Every row gives one point. Each copy is the shape, with its points in the same order, stretched, turned, moved and blurred by noise. Say if it was mirrored as well.
In the rows, zero is written as 128.

Shape (7 x 3):
[[148  76 108]
 [108  85  98]
 [117  79 133]
 [110 182 139]
 [144 247 127]
 [113  94 115]
 [135 109 147]]
Copy 1 (7 x 3):
[[121  81  85]
 [ 80 100  82]
 [ 93  85 113]
 [104 186 138]
 [149 249 131]
 [ 90 105  95]
 [117 109 130]]
Copy 1 is: only turned
Copy 2 (7 x 3):
[[181  69 105]
 [139  74 107]
 [151  73 143]
 [115 168 133]
 [134 234 105]
 [145  80 114]
 [157 106 142]]
Copy 2 is: only turned
Copy 3 (7 x 3):
[[173  83 144]
 [134 110 162]
 [126  79 157]
 [ 72 167 100]
 [ 94 212  42]
 [117 104 147]
 [122  92 111]]
Copy 3 is: mirrored
Copy 4 (7 x 3):
[[149  81 118]
 [109  75 112]
 [116  82 137]
 [106 176 134]
 [130 244 120]
 [110  92 123]
 [126 116 148]]
Copy 4 is: only turned

Shape (8 x 4):
[[166 202 210 109]
 [142  84  85 139]
 [147  71 101 197]
 [102 209 138 120]
 [114 109 148 121]
 [126 122 147 178]
 [ 82 127 149 126]
 [ 84 204 169 136]]
Copy 1 (8 x 4):
[[186 183 235 102]
 [158 102  85 122]
 [176  87  69 168]
 [118 214 160 110]
 [135 105 138 113]
 [165 130 138 168]
 [102 130 144 117]
 [ 96 204 190 123]]
Copy 1 is: only turned
Copy 2 (8 x 4):
[[ 95 181 233 106]
 [147 103  85 137]
 [161  94  92 193]
 [ 66 204 145 120]
 [160 164 125 122]
 [136 152 133 177]
 [140 196 112 134]
 [ 83 228 146 146]]
Copy 2 is: mirrored
Copy 3 (8 x 4):
[[174 233 183  81]
 [119  95  96 112]
 [102  96  65  64]
 [115 225 140 150]
 [107 137 153  93]
 [ 94 156 105  71]
 [ 73 157 161 107]
 [ 87 233 157 120]]
Copy 3 is: mirrored
Copy 4 (8 x 4):
[[153 181 238  89]
 [153  76  98 148]
 [149  63 134 206]
 [ 87 169 178  89]
 [155 150 131 153]
 [125 126 170 175]
 [117 168 124 154]
 [ 72 190 186 116]]
Copy 4 is: mirrored

Shape (10 x 4):
[[159 121 129 143]
 [184 170 188  58]
 [171  72  98 115]
 [165 158 198 122]
 [172 115 198 106]
 [ 69 146 121 109]
 [189  58  75 166]
 [ 61 128 102 164]
 [147 121 124 150]
 [ 83 176 100  84]]
Copy 1 (10 x 4):
[[129 169 155 140]
 [192 176 210  61]
 [115 225 131 125]
 [168 153 231 114]
 [149 191 225 105]
 [ 85 106 150  74]
 [102 220 119 183]
 [ 65  92 132 130]
 [126 154 161 139]
 [140 106 127  53]]
Copy 1 is: mirrored
Copy 2 (10 x 4):
[[166 105 144 142]
 [174 188 208  77]
 [171  61 122 100]
 [161 158 213 147]
 [156 121 218 114]
 [ 81 145 111 138]
 [198  28 103 139]
 [ 85 107  95 184]
 [154 105 134 154]
 [ 99 179  95 120]]
Copy 2 is: only turned
Copy 3 (10 x 4):
[[154 126 116 149]
 [207 170 147  64]
 [165  77 103 121]
 [181 180 168 126]
 [184 137 183 117]
 [ 72 143 119 100]
 [171  56  81 176]
 [ 57 135 113 148]
 [145 132 115 144]
 [ 89 164  90  66]]
Copy 3 is: only turned

Shape (12 x 6):
[[137 112 232 183 200 162]
 [ 72 108 133 183 156  74]
 [ 98  82 204  90 131 149]
 [188 187 126  67  81 180]
 [167 174 113  91 136 101]
 [143 151 138 164 151 105]
 [152 161 200 182 105 185]
 [139  72 127  73 162  88]
 [180  92 170 112 176 136]
 [125  83 133 181 138 178]
 [134  81 161 163 120 104]
 [ 87 138 120  98 114 186]]
Copy 1 (12 x 6):
[[234 122 157 180 210 167]
 [179 142  45 143 150 135]
 [212 106 151  77 140 179]
 [ 80 152 227 100 110 157]
 [100 172 156 102 147 105]
 [146 157 120 161 158 122]
 [177 147 186 198 126 189]
 [153  94 120  59 168  95]
 [173  93 174 121 188 114]
 [155  74 119 169 151 183]
 [188  97 114 144 123 127]
 [116 131 138  90 132 215]]
Copy 1 is: mirrored
Copy 2 (12 x 6):
[[135  91 243 156 190 157]
 [ 96  96 132 182 147  73]
 [ 94  77 195  70 127 136]
 [188 197 149  49  71 180]
 [177 173 125  81 132 103]
 [156 145 150 150 153 100]
 [155 155 233 158  96 159]
 [149  68 107  66 145  94]
 [186  82 173  88 151 142]
 [138  82 153 171 110 175]
 [142  77 169 139 110  97]
 [ 92 147 129  93 110 182]]
Copy 2 is: only turned
Copy 3 (12 x 6):
[[189 115 233 178 229 177]
 [ 99 110 133 182 207 111]
 [127  72 216 110 156 162]
 [201 188 166  85  68 150]
 [176 174 142  91 138  95]
 [167 155 150 158 178 114]
 [183 160 214 195 128 175]
 [160  74 136  75 175 106]
 [213  99 179 113 183 141]
 [169 101 134 180 167 200]
 [157  83 161 175 157 120]
 [123 143 146 109 128 197]]
Copy 3 is: only turned
Copy 4 (12 x 6):
[[160 112 245 196 188 134]
 [176 114  97 200 177 151]
 [150  62 194 111 140 164]
 [102 164 178  99  46  79]
 [141 167 125 116 121  68]
 [163 151 140 182 138 100]
 [149 153 232 202  88 144]
 [152  58 119 112 155  80]
 [153  82 196 146 156  68]
 [110  80 171 219 117 132]
 [184  77 151 184 128 123]
 [ 81 120 142 135 102 160]]
Copy 4 is: mirrored

Shape (12 x 6):
[[ 87 151 181 167 110 191]
 [149 197  62 160  77  81]
 [184  62 140  80 100 109]
 [145 126  89  82 133 191]
 [ 94 197  69 152 178  64]
 [117  86 190  55 166 148]
 [ 86 111 126  75 169 125]
 [155 160 153 143  80 187]
 [173 117 187 105 183 155]
 [ 92  85 118  60 159 161]
 [100  95  86 128 147 111]
 [142 113 177  97  70 144]]
Copy 1 (12 x 6):
[[ 60 115 197 191 138 167]
 [134 151  47 177  92 109]
 [184  88 169  79 117 120]
 [152 138 117 104 149 219]
 [ 86 170  40 164 209  96]
 [104 100 204  57 178 154]
 [ 78 108 112  70 188 165]
 [128 150 177 176  98 176]
 [149 149 213 124 195 138]
 [ 97  96 127  70 179 196]
 [110  80  93 126 170 143]
 [117 107 194 113  90 147]]
Copy 1 is: only turned
Copy 2 (12 x 6):
[[ 66 167 144 175 111 157]
 [188 226  47 122  75  80]
 [185  72 127  86 129  95]
 [156 123  86  87 128 189]
 [131 232  21 138 173  70]
 [ 94  97 160  66 191 130]
 [ 95 134  90  85 184 124]
 [146 167 146 145  80 164]
 [156 127 149 133 204 151]
 [ 84  91  85  73 170 148]
 [125 109  46 119 144  95]
 [126 127 166  91  85 117]]
Copy 2 is: only turned

Shape (14 x 8):
[[ 90 145 162 175  50 179  92 102]
 [ 81 167 127 171  77 110 163 123]
 [136 147  90 128 147 151 133  99]
 [ 67 102  42 124 100 128 175 189]
 [140 113 145 174  96 150 154 152]
 [110 151 124 124 132 120  85 142]
 [120  71  80  75 117 127 133  82]
 [128 161 121 166 128  92  43  84]
 [179 119 158 163 126  92 138 142]
 [151 131 102 176 147 125 124  93]
 [113 135 136 113  66 144  97 141]
 [151 143 125 151 149 201 123 152]
 [187 151 131 110  83  75 147 154]
 [ 93  68 141 156 231 133 133 176]]
Copy 1 (14 x 8):
[[ 64 177 134 166  45 105 129  80]
 [ 93 141  88 175  86  85 172 132]
 [151 151 109 147 133 127  89 104]
 [ 62  61  52 132 145 168 156 127]
 [127 103 123 175  57 145 150 118]
 [114 145 127 104 105 111 102 148]
 [148 123  82  79 135 137 127  48]
 [138 175 103 107  66  53  56 140]
 [189 109 117 138  43 117 139 154]
 [169 127  95 160  90  97  81 113]
 [ 88 161 120 108  75 145 139 114]
 [130 130 154 176 109 171  87 122]
 [178 153  90 107  58 145 167 171]
 [147  13 167 134 141 112 104 139]]
Copy 1 is: only turned
Copy 2 (14 x 8):
[[ 90 105 208 166  98 172  75  90]
 [ 51 125 175 164 120 105 157  98]
 [100 129  82 142 132 141 126 114]
 [ 10 102 109 133 105  90 140 192]
 [118 108 146 167  69 132 149 129]
 [118 127 145 137 148  95  90 136]
 [ 81  86  63  72 105 127 112 107]
 [138 102 134 168 163  70  71  65]
 [169 113 124 155  84  75 166  98]
 [122  95  82 177 121 108 140  92]
 [ 95 134 176 118  96 125  69 118]
 [139 136 113 174  99 171 114 164]
 [127 169 134 113  65  48 146  86]
 [168  51  88 144 160 119 181 218]]
Copy 2 is: only turned
Copy 3 (14 x 8):
[[165 118 171 165  69 174  65  94]
 [110 160 120 208  67 121 113  82]
 [141 129 112 111 134 126 150  78]
 [ 76  79  64 165  29  98 174 125]
 [157 102 137 195 115 113 137 130]
 [ 93 122 138 121 124 116  89 121]
 [152 103 141  79  74  66 176  73]
 [136 136 126 112 150 101  26  72]
 [152 131 140 179 170  60 121 134]
 [159 109 105 144 157  99 120  67]
 [137 133 154 130  69 128  96 142]
 [145  90 127 135 158 168 148 137]
 [148 194 115 155 120  56 130 167]
 [ 52   7 163 160 194  87 162 102]]
Copy 3 is: only turned
Copy 4 (14 x 8):
[[ 66 202 134 139 112 145 193  99]
 [ 87 163  55 130  81 149 116 112]
 [165 116  92 104 164 118 151  90]
 [140  90  36 110 112 165 124 210]
 [124 132 141 163  94 170 149 131]
 [138 179 123 102 150 118 104 134]
 [124  74 102  90 141  60 180 156]
 [114 213 110 162 183  46 109  92]
 [150 132 146 176 106 103 109 127]
 [142 129  96 175 157 108 135  91]
 [111 185 132 101 102 122 162 147]
 [178 143 145 131 156 177 152  93]
 [190 164 113 123  67  99 111 156]
 [123  51 162 149 198 164  48 159]]
Copy 4 is: mirrored

Shape (14 x 9):
[[137 132 115 135 136 130 136  96  60]
 [143 118 115 139 116 111 118 105   7]
 [134 175 117 122 114 123 119 189 130]
 [145 100 107 103 135 143  96 124 161]
 [126 139 156 119 127 107 114  95 146]
 [129 143 142 135 145 127 134 108 144]
 [124 135 109 133 168 106 141 142 145]
 [137 120 112 151 116 118 140 101 162]
 [142 127 119 129 145 118 101 114 160]
 [ 32 119 134 102 129 107  98 132 160]
 [133 125 113  89 125 117 144 110 160]
 [140 105 166 137 121 120 134 121 101]
 [142 116 170 135 126 198 116 112 154]
 [139 108 105 124 125 148 101 104 130]]
Copy 1 (14 x 9):
[[139 138 132 145 156 166 156 105  81]
 [149 136 151 164 138 154 156 101  22]
 [160 169 111 126  94 133 112 178 119]
 [166  85 104  93 142 145 104 136 136]
 [132 127 149 103 142 115 116 109 144]
 [133 128 139 122 151 139 126 123 155]
 [133 129 112 132 167 129 127 167 142]
 [141 106 109 145 141 120 125 109 162]
 [156 113 121 115 154 130  95 128 148]
 [ 61 106 111  81 120  99  84 155 122]
 [148 112 102  87 143 119 145 123 146]
 [145 110 172 137 132 132 146 124 116]
 [147  92 159 105 118 191 115 119 172]
 [154  93 112 117 140 157 113 111 121]]
Copy 1 is: only turned
Copy 2 (14 x 9):
[[172 148 108  93 147 132 139  87  88]
 [194 133  93  57 129 115 130 104  57]
 [118 180 131 126 132 119 120 179 123]
 [119 119 119 150 156 165  85 117 132]
 [123 136 151 127 141 114  95  82 147]
 [136 150 139 137 151 129 125  93 153]
 [130 147  98 144 172 114 134 127 150]
 [140 130 113 158 114 125 121 101 153]
 [132 139 117 154 155 133  90 106 144]
 [ 89 138 109  79 154 128  82 102 214]
 [ 90 124 120 145 135 132 125 101 141]
 [159 104 150 104 131 120 129 112 126]
 [160 132 176 135 140 190 114  98 156]
 [140 137 108 129 136 165  92 104 121]]
Copy 2 is: mirrored

Shape (15 x 9):
[[167 172 181  90  69  92  62 191 128]
 [ 69 121 152 174 180 143  91 157 166]
 [171  95 109 144  78 123 153 137  96]
 [169 115 109 112 164 106 162 103 106]
 [ 85 173 143  79  95 158 124 139 193]
 [ 81  99  82 143 181 120  86 129 149]
 [119 152  88 165 186 133 182 125 179]
 [142 115 173  94 184 159 102 151 114]
 [180 191 179  82  97  93  87 117 106]
 [120 134 112 132 130 125 121 173 113]
 [182  80  87  94 143  88 139 113  97]
 [179 185 125 139 123 137  80 206  99]
 [126 171 180  68 153  50 187 128 141]
 [174  85 154 109 116  95 160 147 171]
 [104  90 123 185 128  47 142 167 136]]
Copy 1 (15 x 9):
[[147 147 249 103 147  81  31 103 107]
 [146 103  74 106 157 118  65 204 129]
 [136 124 152 161  82 173 142  86  97]
 [132 123 122 135 167 132 197  77 122]
 [100 179 133  58 133 100  62 138 198]
 [ 98 141  57 127 188 143 109 157  90]
 [150 167  64 126 153 110 181 172 155]
 [151  88 143  73 193 166 111 123 142]
 [167 147 205  77 153  59  83  55 118]
 [112 134 148 107 139 133 117 160  99]
 [109 127 137 162 164 167 177  45  91]
 [187 156 207  75 155 126 116 158  62]
 [ 93 101 168 118 177  24 164 101 198]
 [129 113 169 192 146 151 114  91 176]
 [ 99  90 126 208 127 100 107 161  86]]
Copy 1 is: mirrored
Copy 2 (15 x 9):
[[187 152 169 132 146 100  43 154  96]
 [ 79 128 146 102 236 145 123  99 176]
 [147  83  89 167  91 123 161 160 124]
 [163 126  55 112 139 141 192 112 100]
 [ 82 198 179 102 121 131 128  99 129]
 [ 64 115  75  86 196 122 120  84 127]
 [ 86 189  59  99 175 146 206 123 181]
 [158 109 149  71 196 177 143 118  95]
 [207 180 132 159 147 138  90 114  62]
 [110 122 115 115 170 110 136 157 116]
 [168  88  43 100 109 116 158 112  81]
 [146 148 117 128 191 141  81 220  98]
 [197 198 127  95 161  74 194  70 113]
 [183 116 113  90  94 112 152 107 170]
 [128  97  84 140 174  48 140 114 188]]
Copy 2 is: only turned
Copy 3 (15 x 9):
[[143 173 190 161 190  85  55 160 136]
 [ 59 127 112  74 136 158 156 200 103]
 [183  86 139 117 107 132 115 108 146]
 [177  96  99 116 156 132 172  94 126]
 [102 148  74 163 151 179  63 175 125]
 [ 98 118  73  55 133 118 156 139  92]
 [144 148  49 118 106 191 194 145 132]
 [129  82 142  96 214 156 141 175  85]
 [132 158 180 167 211 113  86  97 136]
 [152 118 121 124 128 123 125 159  97]
 [197  77  99  95 164  86 150  76 131]
 [189 183 184 127 171 129  99 165  83]
 [130 117  92 220 175  96 168 144 161]
 [172  90 102 124 152 123 137 147 190]
 [115 106 113 116  81  68 177 157 166]]
Copy 3 is: mirrored

Shape (17 x 11):
[[ 79 149 147  74 176  83 186  68  48  85 141]
 [114 141 158 157 156 168 125 106 148  88 128]
 [128 139 148 165 160 139 115 181 142 145 130]
 [ 97 140 153 159 117 100 134 121  91 163 117]
 [ 98 129 162  90  97 129 137  89 120  85 101]
 [166 131 135  69 122 123 155  87 162 131 106]
 [ 91 115 125 118 165 189 142  95  79 152 108]
 [ 81 106 168 140  89 174 137  85 116 153  94]
 [136 173 184  66 111 163 110  92  63  97 124]
 [160 184 180  45 124 118 107 136  77 157 180]
 [ 96 128 209  64 147 178 125  52 156 140 135]
 [144 125 119  82 119  95 165  95 131 103 160]
 [ 98 158 109 101 145 138  72  94 123 142 145]
 [146 142 105 108  84 208 144 111 105  94 137]
 [186  94 109 165 134 112  95 116  85  78 110]
 [141 109 154  95 107 112  70  98 156 150 146]
 [128 110 125  39  67 107  88 130 156 125 157]]
Copy 1 (17 x 11):
[[ 36  97 147 106 151  67 181  51  74 141  99]
 [129 116 128 144 165 151 114  71 108 124 137]
 [160 137 169 173 147 134 107 136 144 167 126]
 [108 119 170 152  94  95 104 116 112 156  82]
 [ 92 104 142  77 109 157 132  90 104 117 113]
 [144  70  87  86 137 139 160  96 122 145  82]
 [ 94 130 126 158 138 147 149  84  54 156  69]
 [119 119 160 132  78 182 105  93  71 144  70]
 [123 147 130  63 103 115 164  95  61 124 148]
 [153 140 115  85  97  79 180 120 105 196 169]
 [127 112 124  84 129 193 154  34  76 203 125]
 [ 96  58  99 127 117 110 171  94 123 137 126]
 [ 97 136  99 133 124 133  98  97 118 184 141]
 [128 125  88 137  91 157 170 103  79  80 132]
 [136  60 126 133 146 102  94 144  64 102 133]
 [143  80 120 102 102 154 104 120 116 207 145]
 [108  75 107  84  79 159 154 150 159 181 157]]
Copy 1 is: only turned
Copy 2 (17 x 11):
[[ 85 127 168 112 133 146 207  93   7 155 165]
 [ 79 169 167 171 114 173 103 114  89  98 121]
 [163 157 132 159 128 120  81 153  90 113 116]
 [115 147 113 154 122 113 144 170  76 176 112]
 [ 44 119 178 113 109 145 157 121  99 134  89]
 [115  99 157 127 126 150 163  76 142 123  98]
 [113 102 110 161  92 199 118 104  33 153 109]
 [ 57 104 138 174  78 167 118 149  96 180  86]
 [ 90 172 202  63  95 187 155 111  56 178  94]
 [173 166 179  45 103 113 145  94  76 203 144]
 [ 61 116 204 154  87 165  99  34  90 194 117]
 [106 117 149 105 125 129 178 102 122 108 168]
 [103 163  89  98 114 128  98  68  83 147 120]
 [ 95 140 139 105  51 204 151 129 109  95 125]
 [107 149 124  95 206 201 123 184 106  87 132]
 [ 90 131 135  93 149 117  87  92 148 168 126]
 [ 86  90 138  37 105  79 118  89 159 138 128]]
Copy 2 is: mirrored
Copy 3 (17 x 11):
[[ 81 128 189  59  89  53 143  92  24 136 114]
 [ 75 162 166 109 126 135 136 135 168 115 130]
 [130 148 121 161 199 141 141 144 147 125 132]
 [109 102 121 164 124 118  97 117 103 169 105]
 [112 141 188  93  76 106 119  96 146 149  92]
 [133 173 154  53 143 154 162  67 153 172  67]
 [ 70  99 141 109 135 157 119  58 117 100 104]
 [ 78  98 161 139 119 139  88  76 166 165  86]
 [131 189 218 130  65 142 124  47  74 124 109]
 [198 190 169 126 127 142 141  22  48 158 139]
 [ 89 187 225  70 145 134 103  31 156 179 131]
 [157 142 139  44 119 111 181  85 123 163 109]
 [120 163 104 103 102 125  80  53 138 110 146]
 [130 132 152 116  75 168 183  60 154  89 103]
 [130 127 103  86  89 199 136 175 114 132 143]
 [161 164 122  86 130 154  80  71 155 191 139]
 [220 153 138  56 116 119 100  53 165 155 128]]
Copy 3 is: mirrored
Copy 4 (17 x 11):
[[118 206  67 113 202 124 184  63  26 109 145]
 [121 157 130 138 158 165  95 122 149 146 169]
 [133 142 162 136 148 137 113 201 129 134 140]
 [119 144 146 153 104 100 164 131  71 135 127]
 [113 146  87 104 100 141 122  82 106 105 136]
 [159 129 114  85 136 123 151  79 155 121  83]
 [103 129 105 115 161 185 175 123  85 193 106]
 [ 88 112 132 124  72 161 163 103 114 161 132]
 [181 170  71  76  94 166 130  83  76 164 154]
 [221 178  91  51 111 113 175 132  80 157 153]
 [115 183 117  41 117 165 162  73 158 172 143]
 [158 131  85 107 168  98 164  83 122 109 145]
 [131 151  83 103 133 105 121 128 125 204 134]
 [172  91  55 133 110 189 144 109 129 165 157]
 [152  64 140 129 174 126  67 113  82 129 138]
 [143 112 130  63 106  83 117 107 148 154 134]
 [148  98  58  48  83  77 131 117 156 123 135]]
Copy 4 is: only turned
